Every row gives one point. Two turns around zero, p and q, are shown by what they do to some points. Write where each new point lands after one turn and then the other. Backwards means that the second turn is done in reverse. Each puzzle has new turns, and all numbers are rounded.

Turn p:
[-27 -19  17] => [  8  31 -19]
[33 -5 19] => [-36 -10  -7]
[-38   5 -17] => [39 15  7]
[-39  18  35] => [ 2 52 18]
[ 86   6 -31] => [-39 -83   4]
[-15  -5 -23] => [27 -6 -3]
Turn q:
[-5 12 19] => [15 -5 16]
[43 50 24] => [46 47 24]
[-30   6 -44] => [-52   2  12]
[-24 -69   9] => [-10 -59 -43]
[17  2 -8] => [ 2 17 -9]
Where do these land?
q, then p: [-43  -4 -63] => [50 58 -1]
p, then q: [-12  15  22] => [11  1 27]
q, then p backwards: [19 26 14] => [-32  13  -2]
q, then p backwards: [ 37 -37  27] => [-20 -47 -30]

Turn p:
[ 37  33  -8 -13  20  25] => [ 41 -10  14 -21  21  30]
[  8   6 -38 -15   9  -1] => [ 21   2  25 -11 -24   8]
[ -9 -17 -29  -2 -54   4] => [ 10  23 -10  45 -38   0]
[ 29 -32   5 -16  26 -63] => [  6   0  33 -20   8 -72]
[-32 -26  -3  45 -36  33] => [-20 -10 -58  31 -33  13]
[-1 30 17 11 12 -9] => [ -8  14  -6 -25  23   9]
[-30  -4  29 -12  18 -10] => [-42  -7  13  -2  18  -5]
[-1 11 28  1  5 22] => [ -7 -12 -10   3  28  18]
Turn q:
[-27 -97  13 -15 -26 -11] => [-17 -19  40  95   2  -6]
[ 10  28  11 -14 -25  29] => [-35  -6 -18 -23 -24   2]
[-38   8  15  18 -16 -14] => [-24  24  28  -4  22  -8]
[ 25  30 -21  -2  38 -12] => [ 46   3 -17 -33  -5   1]
[ 25 -25  13  15  25  12] => [ 17   5 -29  27   6  22]
[-19  18 -16  -3   2  18] => [ -7 -11  14 -26   1  16]
[  3   9 -26  10 -28  -8] => [ -9 -22   0 -14  16 -26]
[ 21  28  11  -8  31 -13] => [ 29  26 -18 -21 -18   0]
Where do these land?
p, then q backwards: [-18 -43 -25   2  23 -28] => [  1  14  -7 -46 -40 -12]
p, then q: [ 14  46  24  -3 -35 -24] => [ 26  18 -15 -56  -5  16]
p, then q backwards: [ 27 -34 -22   5  41  19] => [ 16   3 -57 -31  -2   1]
q, then p backwards: [-15 -16  24   4  38 -15] => [ 11  27 -12 -24 -35   1]
p, then q: [-34   4  -6  36 -15  -9] => [-17 -24  30 -30   7  -9]
p, then q backwards: [ 30  -9  15 -29  -5  25] => [ -5 -38 -28  13  15 -10]
q, then p: [-28  47 -21  -1 -14   8] => [-23  -6  45  25  21   2]
q, then p: [ 22   5  11 -14 -34  25] => [-20  14   1  20 -40   0]

Turn p:
[ -9  -7 -12  64  -9 -17 -97  27  -2] => [  4  -7  51 -71  27  60  26 -41 -23]
[ 32  16 -10 -28   2  17  18 -17   2] => [  7  13   1  39 -19 -11   6   3  28]
[-11  -6 -17  -8 -12  -3  24  21  15] => [  1   8 -25  11  12  -6  18  13 -19]
[ -5  25  19  49 -10 -20 -40 -12  15] => [-12  11  20 -46  -3   5  -3 -54  -9]
[-20   9  -4  22  20   7  14 -15  -2] => [-30 -21  -5  -7   3 -17   2  -8   9]
[ -5  -9  -9 -14  28  14  15   8   3] => [-7 -9 -9 16 22 -4  0 20 17]
[-4 -8 -6 26 -9 22 21  7  0] => [-36  -2  -3  10  -2   6   9   6 -18]
[ -9 -22   8 -11 -12  19  19  -9 -14] => [-11  -4  -7   6 -19   0 -10  34  -6]
[ -8  22  32 -40  -7  18  11  -4   9] => [  7  33   6   5  -7 -39 -20  23  10]
[ 15  25   6 -33   2 -21  16  -3 -33] => [ 37 -15  10  28 -15 -30 -14  -2   0]
[ 35 -45   0   3  19 -31  -9  26   1] => [ 25 -11 -14  17  27  53 -22  -9  -6]
[-11  -1  -6 -31 -12  -4   6 -29   7] => [ 16   6 -21  -8 -25 -16   5  16  17]
Turn q:
[-32  11 -14  34  -9  36 -15   9   0] => [ 33 -27   3 -23 -28  11  -9 -29  -2]
[-25  26  18 -27  20 -28 -25  -9  13] => [ 18  18   5  41  -2  34 -14  26  -7]
[ 32 -19  -7  -1  24  36 -14 -23 -20] => [ -6  -6 -28  -6 -32 -46  -6  17  11]
[ 26 -23  16 -16 -26  14  38  27  34] => [-41  24  39 -17   3  -9  28 -19  24]
[-29  25  10  -7   2 -12  26   7  -4] => [ 18  18   7  16  12  16  16 -17 -24]
[ 17  12  13   4  12   1 -21 -16   0] => [ -6 -13 -15  23 -16   1  -3  13   8]
[ 14   1 -17 -30  -9 -15   0   5  -9] => [-24  15   1  -8   9   0  -9  18 -22]
[-34 -15 -15 -28  15  -3  27 -21  32] => [ 19  59   2   0  12   3 -20 -14  16]
[ 31   8 -42  -5  11 -18   6   5  11] => [-28  15 -35 -26   9  18   1  13  -1]
[-28 -31  -5  26  22  18  21  33 -29] => [ 49  -7   7 -37   9 -26  31  -3  -2]
[  9  25  27  38 -36 -25 -18 -32  -3] => [-17 -52  -7  43  17  15 -15 -23   2]
[ 19 -18  18  12 -27  -6 -25  14 -24] => [-16 -44  22  -2   8 -16  -1  17  -3]
Where do these land?
p, then q: [  0 -17 -18 -22  -9 -18  21  16 -10] => [-10 -16 -17 -33   8 -12  17   5  -3]
p, then q: [ 36   8   2 -19  -9  -4  -9   3  -1] => [-21 -24 -11  13 -14   4  10 -14   9]
q, then p: [ 32 -16  13  -1  11 -12  12 -35 -16] => [  2 -25 -25 -16  26   0  18 -28  -9]
p, then q: [-63 -14 -18  -2 -16  54 -14 -15  27] => [ 13  59  42 -19   8  33  24  -5 -37]
q, then p: [ 27  -9  55  46  10  -2   6   9 -10] => [-29  -7 -64  13  10  20 -18  -7 -17]
q, then p: [ 12  -1 -30 -11  11 -16 -14   1  -7] => [16 -5 16  3 22 -2 22 17 -1]
p, then q: [-51 -18 -13   4 -13 -19 -39   3  19] => [-19  57   5  -9 -12 -18   6  23 -29]
q, then p: [  6  21  44  -1 -14   1  19 -38  -8] => [-33 -30 -12 -24 -17   7  -4 -36 -12]
p, then q: [ -5   4 -14  19  -6  -6  -1  12  41] => [ 12  28 -30   5  -5   0  -1 -15 -19]
p, then q: [-45  28 -29  12   8  28  21  14  -9] => [33 26 10  0 54  0 25  3 -5]
q, then p: [ 26  15 -17 -10 -13   4  -9  14 -16] => [ 10 -17   4  -9  -2  -9   6  33 -18]
q, then p backwards: [ 26   0  25 -15  39 -12   6  16 -10] => [-11   0 -34 -26 -15  32  16  10   7]

Turn p:
[ 59   4  -1  21 -14 -48  14 -25  30 -27  -7 -21] => [ 25  19  45 -40 -35  40   4  -4 -36 -15  19   0]
[  6  -7   3 -14 -22 -19  50  16 -48 -28 -26  -2] => [ 15  36 -34  -9  -6   8  49 -36  -1  -2  13  31]
[ -7 -21  -1  10  42  27 -16 -16   8  29   8  -2] => [-17 -21   0  -3  14  14 -26  31  30  25 -14 -12]
[ 15   8  -1  14   3   0 -64   4  38 -39  -2   9] => [-19  18  17 -15 -28 -24 -42  23 -21 -33  -2 -36]
[ -2   9 -46  11  -7 -22 -14  14  14 -19  -3 -28] => [ -4  10  33  11 -36  -5  21  -4  14 -20  12 -28]
[ -7   7  10 -19 -28  11 -19   8 -45  32  17   9] => [  4 -19 -21  24  19 -14 -24 -42  19 -12  -6  23]
[ 20   7 -36 -24  14   0 -12  -6   9   8 -17   6] => [-20  23  20  28  -6  25  -6   5   3  -7 -17  -2]
[ -4 -23  49  22 -31  37 -21  14  21  32   3   8] => [-11 -53 -20 -20 -12 -31 -36  -8 -21  26 -23  10]
[  1 -18   5 -18  57 -37 -17  -8   9   7  36  34] => [ -1  25   8  17  32  16 -46  29   4  25  46 -13]
[-29 -63 -10   9  -4   9   3  -3  15  37 -11  45] => [-31 -37 -45  32 -22  18 -14  24  -7  40  16   8]
[-20  21  35  24 -28  49  22 -16 -23 -26   8 -18] => [ 19 -33 -32 -44  26 -23  31  -9  -3 -27 -28  -2]
[-15  21   7  11  17  33  -1  27  -7 -39  -5 -39] => [ -2  17   1 -33   7 -41  30   2  23  -7 -27 -28]
[ -4  14  32  30  24 -30  52 -14 -16  19  -4  31] => [ 64   3 -21  -2  16  16   9  30  -9  28  14  31]
[ -5  38 -24 -53  10 -30  10 -34   6  14 -19 -44] => [-14  16  66  20  25  18  33   5  16 -25   2  38]
[ -9   5 -20 -25 -31  20  12  38 -12   0  20  13] => [ -8  -2 -18  35   9 -18  17 -45 -10   3  -7 -17]
Turn q:
[ 23 -25 -27 -26  12   7  -5 -10 -37 -32   3  24] => [ -6  16  -3  28   0  41  31  -9 -13   5  41 -14]
[-14   0 -25  -7   2  29  26  12  18  44  35 -19] => [ 13   0  -5 -10 -11 -16  -1  10  47  57 -10   1]
[-41  31  12   7 -40 -21  35  12  15   1 -31  -1] => [ 44 -28 -14 -11 -28 -17 -29   8 -22 -14 -22  36]
[-18  30  -6  25 -22 -29   7 -32 -11  15 -15  -8] => [ 23 -11  16   0  -8 -11 -18 -29 -36   6 -36   4]
[ 23 -40  20  34  29  23  -3  28   3 -22 -29 -28] => [-19  21  12  14   0 -25  28  56   5 -39  -1 -26]
[  9 -12 -10 -13  29  44  20 -28  24 -31  23 -29] => [-23  -3  18  52  19  -7  -5  35  22  35  20   4]
[ 27  38  29  38 -12  -6 -40  43 -30   8 -18  13] => [ -9  41  17 -50  -9  25  -1  -3  -9 -54 -36   5]
[  9   0  -1   9  37  -8  -3 -20   5 -15 -36  44] => [  5  16  17  -8  25 -11  -2   0 -44 -14  44  -5]
[ 21 -39   7 -24 -22  37 -33  15 -21  18  33  29] => [-31  40 -54  -7  10  27  30 -15  29  10   6  -4]
[-33  18  -7   4 -23 -29  26 -21   4  -7  31  39] => [ 23 -29  -2  -5   5  -2   8 -40 -17  20   5  53]
[-26  18  37  19  34   3  22   6 -20 -21  28 -14] => [-26 -33  30 -16   7   7  22  37 -14  12 -18  28]
[-17  -1 -35 -20  15  10 -24 -26  31  31 -32 -33] => [ 28  -4  -4  13  24 -17 -44   4  11  22  -2 -56]
[  4 -19 -22 -10 -39 -32 -33  30  28  -4 -25 -31] => [ 30 -13 -21  17 -12  -4 -15 -17  37 -53 -11 -32]
[ 32   1  27 -36   0 -30   5 -10  -9  15  34  14] => [-50 -16  -8 -16 -21  10  -4 -39   3   9  21   6]
Where do these land?
q, then p: [-10 -28  26  -5 -42   1 -15 -38  -2  16  -1  26] => [  9   5  -5  33  -9  37  16  26  35 -32   8  -3]
q, then p: [ -8  22  42 -21  -6  11  10   7  27  30  39  13] => [-39  -5   0  58   5  -5 -19  21 -11   4  18   8]
q, then p: [ 30 -20 -26 -19   7  30 -97  -7  24 -26  37   5] => [ -2  -9  42 -26  34  -9  15  84  12   7 -30 -58]
p, then q backwards: [ -3 -31 -27  -5   9 -10  33  19   8 -27 -15 -17] => [ 27 -30 -10  -3  16  12  12  11 -39  14  20  14]
p, then q: [-15   1   9  22 -49 -22 -69   2  32  20 -16 -18] => [-10 -26 -52  14  14   5  29 -42  -7 -58 -18  17]
q, then p: [ 37 -16 -19 -10  14  -2   9 -16  -1  28  10   1] => [ 15 -40  32   1  14  -4   6  -2   4  -8  11  13]
q, then p: [-14   0  -4 -20  11  27 -33  16   6   5 -13 -12] => [-20  15  26   0  -5 -14   0   1  17  13 -24 -25]
q, then p: [-12 -19  10  32  11 -12  39  -7 -71  11 -11 -21] => [ 19  -7 -32  -4 -14   2  46 -44  14  13  -8  55]
q, then p: [  4  13 -28 -18  -3 -11  22   6  -8  12  14  21] => [ -2 -29   4   7  17  22 -17 -19 -19  -3  -8   4]
q, then p backwards: [ 46 -10 -24   5  16 -18  37 -19  31 -67 -15 -22] => [-37  27 -44 -19 -20 -63 -35   2  26  23   9   4]
p, then q: [ -7   1  53  -3  22 -22   4   1 -47   2 -20  30] => [ 18  25  27 -32  13  24  -9 -39  17   3  45   2]
p, then q: [-16  17  -9 -17  -5 -18  41 -16 -20 -24 -22 -33] => [ -5  -7  13   3 -24  -9  -4  17 -12  22  38  50]
q, then p backwards: [-24  24 -25  14  21  39 -31  10  31  10 -12   1] => [  8  31  26   6  60  -1  -2 -10 -14   2  23   1]
q, then p: [  7  22  44  14 -15  18  14  27 -35   2 -13  19] => [ -6  23 -34  38   9 -24  19 -21 -13 -24 -19  12]
p, then q: [-16  24 -22  32   9 -12  35  14  27   9  38   7] => [-39  12  20   3 -45 -28  20   8  18   0 -20 -17]
